Every row gives one point. The window is the flat piece filled in between its corners: a triangle in 3 columns, a solid with four corners in 4, and so on. A path goes straight from each point to the next, and from the last back to the first. After which points does the path pass through the window?

Window:
[[ 0.93 -0.04 -0.78  0.54]
 [-0.02 -0.25 -0.29  0.38]
 [ 0.07  0.51  0.55 -0.14]
 [-0.19  0.36 -0.27 -0.12]]
Path:
(1): [ 0.75 -0.21 -0.57  0.03]
(2): [ 0.38  0.01 -0.22  0.00]
(3): [ 0.20  0.20 -0.20  0.43]
(4): [-0.24  0.47  0.33  0.28]
(5): [ 0.20 -0.01  0.30 -0.54]
(6): [ 0.27 -0.29  0.07 -0.21]
(7): [0.17 0.49 0.19 0.70]
(8): [ 0.00  0.69 -0.17  0.17]
(9): [ 0.05  0.30 -0.20 -0.36]
(10): [ 0.85  0.01 -0.48  0.02]
(11): [ 0.66  0.40 -0.47  0.77]
(12): [ 0.53  0.24 -0.53  0.64]
Through the window after points: 2, 12

Window:
[[-0.29  0.32  0.68 -0.77]
 [ 0.27 -0.52 -0.08  0.33]
 [ 0.29  0.14 -0.03 -0.05]
 [ 0.70 -0.27  0.16  0.72]]
Path:
(1): [0.07 0.16 0.08 0.87]
(2): [-0.25  0.12  0.31  0.04]
(3): [ 0.43 -0.20  0.38 -0.52]
(4): [ 0.21 -0.03  0.23 -0.73]
(5): [-0.24  0.03  0.20 -0.18]
(6): [-0.47  0.53  0.13  0.01]
(7): [ 0.19  0.13  0.51 -0.43]
(8): [ 0.36  0.01  0.09 -0.19]
(9): [0.01 0.29 0.10 0.02]
(10): [ 0.49 -0.13 -0.15  0.93]
(11): [ 1.30 -0.54 -0.22  0.35]
(12): [ 0.68 -0.24  0.11  0.18]
Through the window after points: 2, 8, 12

Window, 6 rows:
[[-1.22  0.29 -0.36  0.01  0.01  0.40]
 [ 0.41 -0.16 -0.15 -0.41  0.37 -0.31]
 [ 0.30  0.39 -0.51 -0.25  0.19  0.14]
 [ 0.94  0.28  0.47 -0.44 -0.34  0.52]
 [ 0.42  0.11  0.19  0.29  0.06  0.78]
 [-0.58 -0.20 -0.94 -0.02 -0.57  0.03]]
Path:
(1): [ 0.07  0.05 -0.16 -0.58  0.12  0.81]
(2): [-0.14  0.63  0.29  0.26 -0.06  0.03]
(3): [ 0.29  0.36  0.35  0.36 -0.24 -0.18]
(4): [ 0.28 -0.38 -0.11 -0.44  0.34  0.96]
(5): [ 0.34 -0.31 -0.36 -0.80  0.34  0.11]
(6): [ 0.23  0.08 -0.05  0.06  0.17 -0.42]
(7): [ 0.10  0.47 -0.33  0.07 -0.15 -0.13]
(8): [-0.07 -0.27 -0.62 -0.29  0.02  0.66]
(9): [ 0.38 -0.24 -0.14 -0.31  0.03  0.97]
(10): [ 0.10  0.44  0.12  0.61 -0.17  0.08]
(11): [ 0.06  0.40  0.02  0.04 -0.27 -0.18]
(12): [ 0.31 -0.04 -0.67 -0.96 -0.02  0.43]
Through the window after points: 5, 7, 9

Window, 6 rows:
[[ 0.31 -0.47 -0.23  0.05 -0.75  0.16]
 [ 1.00  0.01 -0.65  0.59 -0.48  0.13]
 [-0.92  0.74 -0.50  0.15  0.44  0.55]
 [ 0.95 -0.89  0.25  0.60 -0.34  0.31]
 [-0.25  0.41 -0.71 -0.25  0.51  0.04]
 [ 0.02  0.28  0.44 -0.13 -0.39 -0.14]]
Path:
(1): [ 0.00  0.31 -0.41  0.05 -0.05  0.66]
(2): [-0.17  0.38 -0.30  0.38 -0.01 -0.08]
(3): [-0.39  0.22 -0.43  0.36  0.26 -0.44]
(4): [-0.21  0.44 -0.58 -0.28  0.36  0.58]
(5): [ 0.34  0.24 -0.09 -0.29 -0.29  0.70]
(6): [ 0.19 -0.33 -0.01  0.36 -0.57 -0.39]
(7): [-0.41  0.04 -0.40  0.72  0.23 -0.15]
(8): [ 0.15  0.21  0.09 -0.21 -0.16  0.77]
(9): [ 0.35  0.29 -0.01 -0.46 -0.15  0.60]
(10): [-0.03 -0.10 -0.20  0.31 -0.36 -0.20]
(11): [-0.52  0.06 -0.03  0.79 -0.08 -0.16]
(12): [ 0.23 -0.02 -0.05  0.07 -0.22  0.42]
Through the window after points: 1, 3, 5, 7, 9

Window:
[[ 0.73  0.23  0.39  0.28  0.41  0.50 -0.69 -0.96]
 [-0.24  0.21 -0.24  0.86  0.57 -0.03  0.29 -0.26]
 [ 0.03  0.33  0.06 -0.37 -0.12 -1.09 -0.60  0.26]
 [-0.32  0.84 -0.52  0.06 -0.29  0.88 -0.09  0.33]
 [ 0.90  0.35  0.51  0.16  0.04 -0.61  0.10 -0.85]
 [-0.17 -0.09  0.27  0.11 -0.49 -0.99 -0.38  0.20]
 [ 0.70 -0.30 -0.52 -0.82 -0.20  0.34  0.95 -0.19]
 [-0.36  0.35  0.53  0.04  0.20 -0.03 -0.42  0.30]]
Path:
(1): [-0.15  0.15 -0.25 -0.28 -0.02  0.01  0.34 -0.57]
(2): [-0.59  0.25  0.10 -0.26 -0.27  0.48 -0.32 -0.50]
(3): [ 0.50  0.58 -0.46  0.61  0.38  0.01  0.38  0.71]
(4): [ 0.05  0.24  0.02  0.10  0.17 -0.08 -0.26  0.67]
(5): [-0.58  0.29 -0.12  0.01 -0.16 -0.28 -0.24 -0.57]
(6): [-0.17  0.16  0.33 -0.36 -0.12 -0.16 -0.22 -0.44]
(7): [ 0.74  0.31  0.08  0.21 -0.03 -0.28 -0.29  0.50]
(8): [ 0.14  0.33  0.08  0.33 -0.20  0.43 -0.07  0.73]
(9): [-0.45  0.28 -0.41 -0.48  0.00  0.03 -0.32 -0.38]
(10): [-0.20  0.38 -0.07 -0.11 -0.15 -0.14 -0.24 -0.35]
(11): [ 0.87  0.36 -0.20  0.17  0.03  0.03 -0.18  0.65]
(12): [ 0.79  0.25  0.30  0.49  0.03  0.15 -0.42 -0.04]
(13): [-0.53 -0.03  0.15 -0.28 -0.08 -0.72 -0.37 -0.66]
(14): [-0.47  0.31  0.05 -0.27 -0.17 -0.21 -0.19 -0.21]
(15): [ 0.79 -0.14  0.07  0.22  0.28 -0.26 -0.11  0.59]
(16): [ 0.77 -0.09 -0.10  0.11  0.11 -0.23  0.12  0.42]
Through the window after points: 2, 12, 16

Window:
[[-1.08  0.65 -0.41  0.17  0.53  0.01  0.07 -0.41]
 [ 0.78 -0.48  0.17 -0.66 -0.41  0.37  0.20  0.13]
 [-0.30 -0.66  0.14 -0.32 -0.14 -0.23  0.53  0.05]
 [ 0.50 -0.53 -0.15 -0.25 -1.05 -0.04  0.23  0.65]
 [ 0.38  0.14  0.82 -0.44 -0.46 -0.69  0.83 -0.43]
 [-0.44  0.02  0.31  0.48  0.20  0.20 -0.29 -0.19]
 [-0.14  0.55  0.33  0.41  1.10 -0.40  0.68  0.02]
 [-0.87  0.53  0.40  0.13  0.34  0.24  0.66  0.06]]
Path:
(1): [ 0.36 -0.30  0.32  0.80 -0.36  0.14  0.85 -0.27]
(2): [ 0.31 -0.03  0.02  0.24 -0.15  0.21  0.86 -0.76]
(3): [ 0.00  0.08  0.48 -0.55 -0.20 -0.40  0.28  0.07]
(4): [-0.02  0.24  0.38 -0.35  0.09 -0.40  0.40  0.31]
(5): [ 0.04 -0.01 -0.03  0.33  0.03  0.05  0.97 -0.56]
(6): [-0.32  0.12  0.02  0.34 -0.24  0.21  0.67 -0.64]
(7): [-0.06  0.31  0.36 -0.20  0.12 -0.27  0.05  0.18]
(8): [-0.18  0.07  0.26 -0.20  0.28 -0.26  0.17  0.07]
(9): [ 0.27 -0.07 -0.10  0.20  0.20 -0.20  0.59 -0.10]
(10): [ 0.41 -0.34  0.27 -0.14 -0.40  0.09  0.61 -0.12]
(11): [ 0.05  0.26 -0.02 -0.72 -0.03 -0.27 -0.29  0.58]
(12): [ 0.01 -0.13  0.49 -0.39 -0.14  0.01  0.04  0.19]
Through the window after points: 2, 10

Window (9 x 9):
[[ 0.17  1.15 -0.72  0.00  0.47  0.59 -0.08 -0.27  0.65]
 [ 0.65 -0.35  0.27  1.15  0.29  0.64 -0.77 -0.59 -0.43]
 [ 0.56  0.06  0.59 -0.77 -0.05 -0.37  0.03  0.07 -0.40]
 [-0.91  0.03 -0.51 -0.07 -0.15 -0.64 -0.37 -0.29  0.34]
 [ 0.27  0.08 -0.54  0.05 -0.22 -0.11  0.21 -0.02 -0.06]
 [-0.32  0.23 -0.01  0.17  0.57 -0.87  0.20 -0.96 -0.38]
 [ 0.41 -0.08  0.22 -1.13  1.12  0.32  0.41  0.39 -0.19]
 [-0.87  0.24 -0.28  0.00  0.14  0.23  0.17 -0.71  0.65]
 [-0.83  0.51  0.50 -0.20 -0.02  0.70 -0.03  0.75  0.11]]
Path:
(1): [0.09 0.11 0.05 0.22 0.07 0.08 0.00 0.09 0.35]
(2): [-0.03  0.16  0.58  0.02  0.19  0.06 -0.17  0.32  0.64]
(3): [-0.02  0.11 -0.18 -0.27  0.08  0.47 -0.06 -0.06 -0.14]
(4): [-0.03  0.19 -0.65 -0.21 -0.19  0.20  0.02 -0.25 -0.29]
(5): [ 0.26  0.01  0.13  0.47  0.20 -0.51  0.32  0.09  0.63]
(6): [ 0.18  0.21  0.36  0.51  0.54 -0.20  0.00  0.24  0.50]
(7): [ 0.24  0.18 -0.29 -0.42 -0.10 -0.10  0.00 -0.06 -0.46]
(8): [-0.32  0.44 -0.15 -0.94  0.32  0.14  0.18 -0.09 -0.21]
(9): [ 0.10  0.06 -0.21 -0.06  0.47 -0.21  0.47  0.60  0.85]
(10): [-0.11 -0.05  0.15  0.15  0.11 -0.14  0.21  0.26  0.63]
(11): [ 0.00  0.36 -0.38 -0.33  0.15  0.46 -0.34 -0.47 -0.94]
(12): [-0.08  0.22  0.03 -0.56 -0.24  0.14 -0.17 -0.15 -0.39]
(13): [ 0.11  0.03 -0.05  0.07  0.23 -0.55  0.15  0.00  0.24]
(14): [ 0.16  0.04  0.26  0.14  0.42 -0.87  0.23 -0.34  0.62]
(15): [-0.41  0.52 -0.09 -0.40  0.22  0.39 -0.09 -0.27 -0.84]
(16): [-0.18 -0.19 -0.39 -0.28  0.01  0.43 -0.75 -0.55 -0.50]
Through the window after points: 4, 10, 12, 14

Window, 9 rows:
[[ 0.14  0.57 -0.69  0.48 -0.12  0.53  0.60  0.01 -0.05]
 [ 0.05  0.10  0.14 -0.35  0.35 -0.39  0.09  1.14  0.06]
 [-0.31 -0.20 -0.10 -0.07  1.12 -0.23 -0.75  0.79 -0.20]
 [-0.50  0.25  0.44 -0.68  1.15 -0.33 -0.44  0.67 -0.64]
 [-0.04  0.21  0.28  0.85  0.20 -0.98  0.10 -0.27 -0.30]
 [ 0.22  0.10 -0.40  0.20  0.34 -0.07  0.70 -0.44  0.37]
 [-0.69 -0.05 -0.83  0.32 -0.42 -0.01  0.33 -0.77  0.04]
 [-0.23 -0.20  0.50 -0.14  0.45  0.25 -0.39  0.35 -0.11]
 [ 0.41  0.62 -0.22  0.44 -0.27 -0.78 -0.15 -0.72  0.15]]
Path:
(1): [ 0.08 -0.35 -0.08 -0.09  0.35 -0.20 -0.30  0.05 -0.33]
(2): [-0.88  0.68  0.48  0.06  0.85 -0.39 -0.06  0.50  0.31]
(3): [-0.39  0.48  0.16  0.57  0.57 -0.38 -0.30  0.12  0.35]
(4): [ 0.39  0.06  0.01 -0.13  0.12 -0.34  0.02 -0.02 -0.31]
(5): [ 0.47 -0.17 -0.34 -0.45  0.26 -0.46  0.04 -0.18 -0.55]
(6): [-0.26  0.58  0.24  0.34  0.56 -0.15  0.02  0.51  0.35]
(7): [-0.39  0.64 -0.05  0.28  0.22 -0.28  0.19 -0.01  0.46]
(8): [ 0.18  0.01 -0.12  0.15  0.06 -0.29 -0.21  0.00 -0.47]
(9): [ 0.20  0.02 -0.08  0.07  0.36 -0.34 -0.14 -0.09 -0.37]
(10): [-0.62  0.77  0.34 -0.05  0.41 -0.44 -0.10  0.20  0.41]
(11): [-0.47  0.31  0.38  0.03  0.51  0.25 -0.28  0.19  0.41]
(12): [ 0.07 -0.27  0.02 -0.10  0.41 -0.17 -0.20  0.34 -0.55]
(13): [ 0.66  0.04  0.02  0.29  0.00 -0.23 -0.46 -0.36 -0.61]
(14): [-0.55  0.46  0.03  0.00  0.31 -0.35  0.13  0.11  0.55]
(15): [-0.52  0.56 -0.07  0.24  0.42 -0.37 -0.34  0.88  0.57]
(16): [ 0.43 -0.24  0.05 -0.48  0.18 -0.20  0.52  0.52 -0.43]
Through the window after points: 9, 11, 13, 15

Window, 11 rows:
[[ 0.03  0.15  0.29  0.13 -0.43  0.25 -0.05 -0.04  0.87  0.17  0.14]
 [ 0.46 -0.23  0.44  0.15  0.23 -0.38  0.19 -0.34 -1.24 -0.25  0.88]
 [ 0.73  0.67 -0.21  0.51  0.07  0.89  0.18 -0.13  0.19  0.41  0.63]
 [-1.02  0.13 -0.35  0.26 -0.13 -0.51 -0.10  0.17 -0.08 -0.48 -0.10]
 [-0.08  0.42  0.22  0.48 -0.64 -0.42 -0.41  0.24  0.12  0.16 -0.35]
 [-0.33 -0.13 -0.04  0.30 -0.42 -0.22 -0.24 -1.01 -0.45  0.87  0.58]
 [ 0.00  0.57 -0.08 -0.08 -0.73  0.56 -0.03  0.14  0.17 -0.18  0.02]
 [-0.05  0.18 -0.40  0.20 -0.80 -0.35  0.40  0.08  0.18 -0.53 -0.38]
 [ 1.22 -0.01 -0.34 -0.21 -0.54 -0.34 -0.43 -0.41 -0.38 -0.50  0.58]
 [-0.03  0.44  0.52  0.83 -1.11  0.11 -0.45 -0.36  0.77  0.17  0.50]
 [ 0.20  0.50  0.06 -0.10  0.08 -0.31  0.16 -0.64 -0.42 -0.30  0.37]]
Path:
(1): [ 0.07  0.03  0.09 -0.09 -0.36 -0.42  0.45  1.00  0.17  0.12  0.66]
(2): [-0.08  0.64 -0.17 -0.10 -0.54 -0.11  0.13  0.14  0.19 -0.04  0.42]
(3): [ 0.22 -0.16  0.00  0.63 -0.27  0.19  0.07 -0.54 -0.10 -0.32  0.05]
(4): [ 0.04 -0.48  0.41  0.48 -0.42  0.40 -0.02 -0.61 -0.86 -0.71  0.12]
(5): [ 0.26  0.51 -0.03 -0.01 -0.14 -0.48  0.13 -0.12  0.18  0.23  0.75]
(6): [-0.06  0.56  0.00  0.05 -0.45 -0.36 -0.03  0.37  0.01  0.19  0.98]
(7): [ 0.20  0.19  0.22  0.38 -0.29  0.21 -0.19 -0.70 -0.11  0.07  0.05]
(8): [ 0.04  0.28 -0.05  0.22 -0.43  0.29 -0.25 -0.32  0.18 -0.04 -0.01]
(9): [-0.01  0.54 -0.17  0.18 -0.73 -0.53  0.06 -0.02  0.19  0.15  0.23]
(10): [ 0.31  0.37 -0.06  0.00 -0.40 -0.20  0.19 -0.02 -0.28  0.20  0.58]
(11): [ 0.71  0.01  0.13  0.37  0.18  0.17 -0.39 -0.87 -0.34 -0.67  0.36]
(12): [ 0.16  0.20  0.12  0.33 -0.36  0.18 -0.21 -0.90 -0.01 -0.25 -0.05]
Through the window after points: 10, 12

Window (11 x 11):
[[-0.12  0.21  0.23  0.63  0.72 -0.10  0.12 -0.02 -0.01 -0.41 -0.37]
 [ 0.07  0.70  0.15 -0.42  0.42 -0.50  0.58  0.03  0.11 -0.14 -0.40]
 [ 0.51  0.35  0.33  0.99 -0.20  0.87 -0.19  0.48  0.33  0.64  0.82]
 [ 0.09  0.06  0.51 -0.17 -0.36  0.18  0.12  0.26 -0.22 -0.69 -0.38]
 [ 0.04  0.02  0.00 -0.23 -0.09  0.11  0.42 -0.38  0.28 -0.76  0.12]
 [ 1.50  0.13 -0.36  0.69 -0.27  0.44 -0.44  0.22 -0.12  0.32  0.81]
 [ 0.19 -0.48 -0.21  0.06  0.31  0.07  0.61 -0.06 -0.32 -0.07 -0.28]
 [ 0.52  0.48  0.87  0.16  0.04 -0.14 -0.45 -0.48  0.23  0.43 -0.15]
 [ 0.15  0.02 -0.03  0.20  0.23 -0.92  0.17  0.10  0.10  0.15  0.20]
 [ 0.19 -0.22  0.41 -0.70  0.14  0.71 -0.21  0.00 -0.36 -0.80  0.34]
 [-0.24  0.16  0.12 -0.17  0.27  0.04 -0.12  0.16  0.60 -0.22 -0.55]]
Path:
(1): [ 0.74 -0.57  0.55 -0.08  0.64 -0.22  0.25  0.61  0.07 -0.38  0.43]
(2): [ 0.80 -0.09  0.47 -0.13  0.45  0.35  0.38  0.38  0.29 -0.48 -0.09]
(3): [-0.09  0.14 -0.05  0.08 -0.01 -0.12  0.26 -0.08 -0.23  0.00 -0.18]
(4): [-0.44  0.41  0.06 -0.36  0.21  0.29 -0.89 -0.28 -0.27  0.24 -0.39]
(5): [ 1.09  0.11  0.50  0.31 -0.04  0.01  0.72  0.35  0.41 -0.60  0.65]
(6): [ 0.70 -0.51  0.45  0.69  0.55 -0.12 -0.11  0.43  0.54 -0.30  0.72]
(7): [ 0.47  0.32  0.14  0.21 -0.25  0.36 -0.21 -0.22 -0.16  0.33  0.01]
(8): [ 0.04  0.38 -0.13 -0.17 -0.35  0.43  0.02 -0.34 -0.06  0.01 -0.17]
Through the window after points: 2

Window (12 x 12):
[[ 0.35  0.14  0.23  0.31  0.19  0.41 -0.70  0.37 -0.52  0.53  0.34 -0.32]
 [ 0.32 -0.19  0.41  0.31 -0.09  1.00 -0.36  0.31 -0.40 -0.57  0.56  0.46]
 [ 0.44 -0.32  0.35  0.45  0.27  0.58  0.01  0.25 -0.33  0.48 -0.17  0.47]
 [ 1.11  0.23 -0.94 -0.11  0.66 -0.41 -0.42  0.81  0.48  0.07  0.41  0.01]
 [-0.80 -0.26  0.37  0.09 -1.36  0.74 -0.19  0.14 -0.14 -0.37 -0.05  0.75]
 [ 0.07  0.24 -0.14  0.02  0.61 -0.56  0.13 -0.62  0.68  0.17  0.40 -0.27]
 [-0.26 -0.35 -0.35 -0.41 -0.29  0.32 -0.44 -0.80 -0.10 -0.26 -0.17  0.46]
 [-0.46 -0.75 -0.18 -0.54 -0.42 -1.10  0.08 -0.84 -0.21 -0.76 -0.10  0.27]
 [ 0.91  0.41  0.16  0.09 -0.09  0.61 -0.06  0.28 -0.66  0.55  0.64  0.51]
 [-0.18 -0.03 -0.48  0.46 -0.31  0.53  0.15  0.01 -0.50 -0.25  0.13  0.13]
 [ 0.52  0.56 -0.43 -0.51  1.10  0.27 -0.08  1.13 -0.22  0.30  0.44  0.11]
 [ 0.15 -0.69 -0.12 -0.62 -0.27 -0.37  0.39 -0.87  0.37 -0.17 -0.03 -0.64]]
Path:
(1): [-0.52 -0.59 -0.42  0.23  0.13  0.19  0.12  0.00 -0.32  0.35  0.52  0.33]
(2): [ 0.39  0.01  0.08 -0.17 -0.16 -0.22 -0.08 -0.11 -0.17 -0.34  0.10  0.15]
(3): [ 0.49  0.32  0.14  0.23 -0.46  0.31 -0.12 -0.47  0.09 -0.45 -0.19  0.01]
(4): [-0.41 -0.96  0.02  0.18  0.25  0.06 -0.12  0.12 -0.50  0.73  0.66  0.32]
(5): [ 0.07 -0.28 -0.05 -0.02 -0.18  0.38 -0.07  0.15 -0.21  0.21  0.49  0.27]
(6): [ 0.71  0.77  0.40  0.11 -0.54  0.34 -0.26  0.02 -0.59 -0.46 -0.17  0.74]
(7): [ 0.57  0.14 -0.11 -0.40 -0.26 -0.13 -0.18 -0.10 -0.03 -0.68 -0.57  0.11]
(8): [-0.34 -0.47 -0.16 -0.18  0.15 -0.26  0.00 -0.09 -0.28 -0.04  0.58  0.31]
(9): [ 0.20 -0.16 -0.22  0.15  0.01  0.44 -0.11  0.24 -0.21  0.24  0.45  0.24]
(10): [ 0.13  0.28  0.28 -0.15 -0.08  0.52 -0.24  0.14  0.00 -0.23 -0.16  0.09]
(11): [ 0.55  0.22  0.00  0.09  0.19 -0.11 -0.12  0.17 -0.01 -0.13  0.02  0.20]
(12): [-0.02 -0.46 -0.29 -0.04  0.03  0.11 -0.07  0.20 -0.05  0.22  0.51  0.05]
Through the window after points: 5, 7

Window, 14 rows:
[[-1.05 -0.01  0.24  0.17 -0.29  0.07 -0.30 -0.03 -0.37 -0.89  0.88 -0.73
   0.65 -0.71]
 [-0.18  1.12 -0.11 -0.34 -0.13  0.64 -0.32 -0.42 -0.32  0.02  0.32  0.44
  -0.23  0.20]
 [ 0.71 -0.33 -0.26  0.10  0.04 -1.16  0.03 -0.33  0.11  0.25  0.34 -0.45
  -0.26 -0.41]
 [ 0.22  0.22 -0.33  0.22 -0.33  0.14 -0.81  0.03  0.06 -0.30  0.51 -0.56
   0.08 -0.37]
 [ 0.19  0.29  0.34  0.41 -0.12 -0.28  0.25 -0.65  0.84  0.06 -0.84 -0.41
  -0.10  0.06]
 [ 0.39 -0.42  0.07  0.11 -0.01 -0.90 -0.10  0.00  0.78 -0.64  0.17 -0.28
  -0.55 -0.47]
 [ 0.44  0.17  0.31  0.03 -0.03  0.92  0.12 -0.14  0.11  0.08  0.31  0.14
  -0.15  0.17]
 [ 0.70 -0.49  0.02 -0.12  0.03 -0.90 -0.45 -0.44 -0.14 -0.43 -0.32 -0.34
  -0.12 -0.71]
 [-0.15  0.49  0.01 -0.36 -0.17  0.09 -0.21  0.23 -0.06 -0.91  0.97 -0.52
   0.97 -0.69]
 [-0.12  0.55 -0.33 -0.14  0.04  0.66  0.22  0.19  0.02  0.20 -0.53 -0.10
  -0.29  0.18]
 [-0.21  0.73  0.12  0.35  0.24  0.24 -0.47  0.32 -0.42 -0.22  0.36  0.20
   0.43 -0.12]
 [-0.13  0.56  0.33 -0.09 -0.37  0.05 -0.22 -0.05  0.08  0.44 -0.23  0.18
  -0.04 -0.77]
 [ 0.22  0.09 -0.26  0.28  0.44  0.09  0.17 -0.73  0.79  0.30 -0.57  0.16
  -0.30 -0.49]
 [ 0.77 -0.04  0.12  0.34  0.33 -0.71 -0.04 -0.16  0.13 -0.68  0.35 -1.19
  -0.64 -0.82]]
Path:
(1): [ 0.03  0.45  0.18 -0.09  0.28  0.01 -0.43 -0.23  0.29  0.01  0.06 -0.24
 -0.09  0.08]
(2): [-0.18  0.21  0.65 -0.21  1.13 -0.13 -0.06 -1.18  0.75  0.15  0.50 -0.31
  0.21 -0.19]
(3): [ 0.51  0.05 -0.72  0.50 -1.07 -0.09 -0.33  0.75 -0.24 -0.51 -0.32 -0.25
 -0.44 -0.74]
(4): [ 0.39 -0.17 -0.77  0.32 -0.49  0.11  0.50 -0.60  0.00 -0.60 -0.39 -0.01
 -0.13 -0.41]
(5): [ 0.04  0.42  0.34 -0.10  0.21 -0.25 -0.44 -0.01  0.32 -0.11  0.37 -0.17
 -0.22 -0.23]
(6): [-0.14  0.28  0.46 -0.39  0.62 -0.58 -0.23 -0.07  0.64  0.02  0.39 -1.03
 -0.13 -0.29]
(7): [ 0.29  0.15 -0.12  0.34 -0.36  0.11  0.15 -0.30 -0.18 -0.39 -0.25  0.17
 -0.01 -0.37]
(8): [ 0.27  0.06 -0.07  0.18 -0.54 -0.17  0.19 -0.22 -0.11 -0.51  0.22 -0.17
 -0.11 -0.45]
(9): [ 0.18  0.29  0.17 -0.01  0.36 -0.25 -0.42  0.03  0.14 -0.19  0.32 -0.54
 -0.03 -0.34]
(10): [ 0.26  0.16  0.28  0.01  0.17 -0.14 -0.38 -0.04  0.32 -0.27  0.21 -0.51
 -0.04 -0.12]
(11): [ 0.09  0.13 -0.25  0.23 -0.13 -0.27  0.10 -0.27  0.11 -0.41  0.07 -0.12
 -0.17 -0.42]
(12): [ 0.44  0.56 -0.01  0.85 -0.41 -0.10  0.18  0.29 -0.16 -0.82  0.68 -0.16
  0.31 -0.76]
(13): [-0.56  0.04  0.03 -0.79  0.09  0.11 -0.64 -0.23  0.10 -0.32  0.43 -0.67
  0.50 -0.33]
(14): [-0.08  0.20  0.12 -0.21  0.07 -0.03 -0.44  0.19  0.06 -0.50  0.55 -0.56
  0.31 -0.56]
(15): [ 0.30  0.76 -0.20  0.05 -0.51  0.03  0.53 -0.36 -0.08 -0.70  0.56 -0.04
  0.72 -0.57]
(16): [ 0.28  0.13 -0.13  0.32 -0.22  0.19  0.25 -0.09 -0.07 -0.03 -0.13 -0.01
 -0.38 -0.46]
Through the window after points: 2, 4, 12, 14
